Each row is a point. To make a cloud, some directions were put in groups of two or more. Within a group, all points are equally far from the middle, so they leave a hole (a ring in 2 directions, a hollow ball in 3). The other directions are filled evenly. Then the cloud was stretched, turned, moved and blurred a little. Count the holes, and give their numbers of directions, smallest first.
(in the rows, 100 means zero)

Cloud:
0: 108 130 130
1: 103  82  82
2: 118 141  86
3:  73 131 137
4:  92 138  91
5: 121 107  73
6: 105 161 109
7: 107 128 147
8:  98 133  95
9:  62  81  99
10: 121  91  73
11:  67 120 116
12: 115  83  55
13:  78 140 141
14: 116 110  76
15: 127 106 111
16: 107 158 112
17: 129 121  69
18: 103  88  53
Holes: 0

Cloud, 26 rows:
0:  94  91  68 109
1: 123 107  61 120
2: 109  60 109 127
3:  59 109  88 114
4: 116  67  86 103
5:  89 123  88  66
6: 113 105  70 140
7: 160 107  94 102
8:  91 125  63 124
9: 131  63 125 102
10: 114 115 131 152
11: 117 156  87  84
12:  71 150  86  96
13:  74  83 126  76
14: 142 124  75  91
15:  55  95 115  93
16: 141  91 140 131
17:  91  94 132  66
18: 104  59 132 114
19: 141  93  85  86
20:  68  81  92  99
21: 134  62 107 106
22: 142 156 100 109
23: 113  67  86 100
24:  71 116 149 100
25: 105 153  69 116
Holes: 1 (4)

Cloud (28 x 4):
0:  83 137  57  86
1: 133  96 110  92
2: 132  81 130 107
3: 105 104 129 140
4: 153 139 114  70
5: 128 132 104  85
6:  98  67  97 114
7:  95 158 103 106
8: 118 121  77 112
9: 112 159 103 125
10: 130 138 103  71
11: 100 123 130  74
12: 114 153  83 117
13: 115  82 119 120
14: 136 120 132  70
15: 103  90 139 148
16: 129 174 107 123
17:  93 129  56  81
18: 111  94  61 123
19:  81  82  90  88
20: 115 104  98 127
21: 154 101 134  77
22: 113  78  86  89
23: 127 105 100  82
24: 120 150 111 112
25:  68 116  62 110
26: 121 143  89  77
27:  78  73  89 140
Holes: 0

Cloud (49 x 6):
0: 141 105 131 124  87  97
1:  98  88  79 111 136  61
2:  72  93 164 109  86 107
3: 129 116 114  60 114  73
4: 111 108 151  73 111  55
5: 120  75 120 107  57  61
6:  68 105 138 133  76 136
7:  57 111  81 118 130  79
8: 139  84 116  88 122  77
9: 120  92  82  62  87  63
10:  58  87  80 118 116  92
11:  52 107  91  94 136  93
12:  67  77 145 126  69 106
13:  71 134  82  73  93 106
14: 130  67  84 107  86 107
15: 122 100 155  99  71  75
16:  86 106  76 109  51 141
17: 104  67 155  86  89  50
18: 104  78  97 109  82  45
19:  99 102  76 106 146  85
20: 111  90 131  98  42 118
21: 109 136  67  98  59 133
22:  59 107  82 117 127  70
23: 115  95  85 113  67  58
24:  96 118 109  71 118 127
25: 127 109 109 129  58  80
26:  66 115 136 124  71 126
27:  63  94 131  87 147  53
28: 101 110 115 161  95 108
29: 111  78  90 102 134  97
30:  94  76 140 101  53  78
31:  69  86  96 152  86  96
32:  64 100  86 113  63 125
33:  78 116 128  65 126  52
34: 122 122 118 113 132  77
35: 117  61 136 110 108  47
36: 105  99 130 128  91 149
37: 104  98 100  61 113 116
38:  56  90  91  85 114  97
39: 103  75 128 157  89  96
40: 140  73 119  73  86  83
41:  56 115 116 139  76 119
42:  71  88 121 155  80  89
43: 119  96  74  85  50  99
44: 124  95 115  51 104  79
45:  96  98 117 140  71 156
46: 139 116 125 112 105  99
47:  64  97  95  93 117  48
48:  64 119  90 115 104  59
Holes: 2 (3, 3)
